Each row of a before or after table is a point. One or more steps were done to the points. Then noise was added and the rows were shuffled. The steps act on columns, c1 being the first. What was done? A step turns or swaps two columns, mirrors them in a line or flattens them onto one, adds a multiple of one to another, or multiplies or shifts one. Angles are multiples of 10 degrees, from the lower column toward the higher: turns from -170 to 170, lines from 10 to 170 but not 90. Use the fewest steps. Two steps may share a column if one is a turn and the other turns, adds or multiplies; they go together, in the order done. Otherwise the lowest column goes first.
In the rows, zero is written as 128.

Before (9 x 3):
[[107 173 109]
 [162 136 120]
 [138 147 142]
 [ 85 130  65]
 [ 85 172 122]
 [111 152  68]
 [ 99 134 150]
 [160 130 130]
 [159 122 139]]
After (9 x 3):
[[101 109 124]
 [155 139 153]
 [ 98 115 129]
 [ 98 127 138]
 [174 118  66]
 [121 109 146]
 [164  88 126]
 [157  95  77]
 [178 102 137]]
Steps: turn c2 and c3 by 20 degrees; turn c1 and c2 by -160 degrees

Before (10 x 6):
[[124 164  91  87  91 149]
 [122 122 129 131 153 152]
 [118 154  88 156  97 156]
 [140 166 126 133  97 137]
 [111 153 148 125  52  91]
 [120 153 160 115 145 107]
 [141 145  93 170 101  93]
 [179 122 114 127 152 187]
 [180  86 153 115 181 129]
 [152 162  98 150 113 141]]
After (10 x 6):
[[175 151 122 142 147 125]
 [138  98 138 181 134  34]
 [127 150 131 128 117  92]
 [108  51 141 113 136  34]
 [130  78  73 130 120  88]
 [135 137 136  99 102  46]
 [160  98 130 167 119  82]
 [121  84 125 174 113  99]
 [170 197 136 104 163  72]
 [148  81 128 133 116  76]]
Steps: turn c2 and c5 by -120 degrees; turn c1 and c5 by 30 degrees; turn c3 and c4 by -50 degrees; shift c6 by -60

Before (13 x 9):
[[134 157 158  75  73 144 153 155 141]
 [151  83  90 149 128 154 100  88 191]
 [144 114  96 143 147 116 124  84 144]
 [142 147 118 106  56 163 133 180 136]
 [140 131 143  93 133 119 107 139  96]
 [133 113 143 153 114  89 108 101 171]
 [131 180 165 105 137 142 108 144 120]
 [158  98 102 115 149  89  83 113 163]
 [169 138 108 101 141 116 150 135 141]
 [140 101 115 140 187 103 104 124 184]
 [187 124 129 133  87 167 159 183 114]
 [123  73 145 116 123 185 157 152 126]
 [120  91  59 166 130 111 120 120 173]]
After (13 x 9):
[[ 87 126 122 122 179 185 113 162 121]
 [120 101 146 145 114 144 148 135 160]
 [121 196 138  82 123  91 134 121 100]
 [153  95 144  78 144 173 100 146 102]
 [130  93 114 185 114 143 147 138 130]
 [ 80 143 163 104  92  91 162 119 116]
 [107 157 137 111 110 118 128  92 120]
 [105 165 147  80 117 127 151 102  61]
 [102 137 133  97  65  86 131 125  95]
 [106 125 108 101 136  77 153 106 105]
 [ 83 135 155 147 124 127 101 131 122]
 [127 130 145 156 198 158 148 162 104]
 [129  84 147 171 192 140 121 150 108]]
Steps: turn c6 and c9 by -150 degrees; turn c1 and c6 by 160 degrees; turn c2 and c4 by 110 degrees; turn c2 and c3 by 120 degrees; turn c5 and c7 by -160 degrees; multiply c8 by 0.7

Before (14 x 11):
[[ 98 132 130 113  90 122 131 151 111 106 128]
 [ 92 138 141 153  80 163  97 144 126 114 142]
 [149 104 113  86 178 118 114 143 113 156 125]
 [128 119 108 146  92 119 101 111 119 100 123]
 [ 95 137 116 166 111 119 120 124 131  90 157]
 [224 122  95 144  76 115 121 118 130 120 122]
 [159 112 107  70 104 111 126 151 111 112 235]
 [116 123 113 139 101 113 104  99 115 133 115]
 [121 106 115  78 131 173 138 118 116 142 119]
 [128 136 126 159  98 146 111 135 109 192 159]
 [ 92  73  97 110  89 130 114 141 137 107 118]
 [122 120 189 159 106 113 124 121 118  87 139]
 [ 93 101 113 141  94 127 134 147  98  95 159]
 [ 95 115 113 140 101 110 134 115 155 100 122]]
After (14 x 11):
[[ 97 161 130 126 110 123 133 213 114 122 143]
 [129 162 112 149 117 140 108 199 108 195  82]
 [121 138 112 127 104  68 121 182 122  90  94]
 [ 93 140 153 123 103 131 136 173 154 115 114]
 [226 162 156 121  89 146 122 180 129  76 117]
 [ 95 148 140 139 117 131 122 183 128 107  87]
 [127 150 147 118  99 142 101 167 118 102 114]
 [115 139 145 112 105 136 101 159 119 139 120]
 [155 137 151 249 101 142 120 211 108 100 147]
 [ 90 126 142 122  60 155 117 198 137 128 149]
 [118 105  99 135 117 156 141 180 117 148 185]
 [ 95 140 131 151  85 144 135 205  97 114 106]
 [150  66 139 141 140 137 118 204 113 150 163]
 [ 95 171  94 135 108 137  96 204 128 136 102]]
Steps: add -0.5 times c1 to c10; turn c2 and c5 by 50 degrees; mirror c3 and c6 in the line at 120 degrees; turn c4 and c11 by -110 degrees; shift c8 by 60

Before (14 x 14):
[[167 109 156 135  96  57 171  91  77 112 162 139 129 129]
 [109 113  87 181 122 112  94 130 177 109  77 102  80  83]
 [ 76 165 111 139 151 143 111 121 179 190 134 135 126 111]
 [182 112 101 130  85 102 179  72 120  83 122 169 101 129]
 [114 123 189 116  81 131 149 120 116 149 160 188 127 149]
 [125 165 146 131  95 167  85 120 136 152 169 165 167 105]
 [171  78  81 127  99  99 127 121 155 113 129 121 101 132]
 [139 107 157 136 124 133 152  81  92 101 177 157 125 166]
 [130 136 125 138 125 105 123 131 107 122 172 199 120 137]
 [122 145 146 131 161 151  97 134 151 167 100 164 148 123]
 [123 124 158 137 155 157 123 121 159 165 161 174 119  84]
 [121 120  95 134 128 120  91 109 121 160  99 114  63  93]
 [144 170 164 127 134 137 129 135 140 140 156 145  98 134]
 [113 114  82 166 155 146 161 163 121 156  90  95  76  91]]
After (14 x 14):
[[134 135  99 136  88 113 142 128  97  84 114 139 135 143]
 [127 115 103 140 153 109 206 111  24 121 138 139 126  89]
 [185 111  89 131 149  98 121  71  81  39 103 142 183 141]
 [163 106 150 137 102  58 105  88  74  67  97 120 161 154]
 [ 75 163 111 138 113 139 134 122 176 158 142 130 118 109]
 [168  77  95 121 131 105 155 121 110  71 111 139 138 143]
 [125 147 134 133 154 144 127 133 184 127 153 126  91 119]
 [114 122 164 115 109 138 116 123 114 110  84 117 145 142]
 [114 114  98 171 159 136 156 162  42 118 160 141 188  91]
 [124 166 133 129  99 157 116 120 195 112  93 127  68  93]
 [106 112 103 181 175  94 188 127 104  69 138 140 122  91]
 [143 172 152 128 102 138 155 136  99 101 123 117 146 135]
 [122 118 141 137  92 140 130 124 144 122 138 124 126  79]
 [141 110 146 132  83 144 121  80  81  57 103 115 152 161]]
Steps: flatten c3 and c12 onto the line at 160 degrees; multiply c5 by 0.7; turn c5 and c11 by 110 degrees; turn c6 and c14 by -20 degrees; add 1.5 times c13 to c9; turn c7 and c13 by 120 degrees; shift c10 by -40
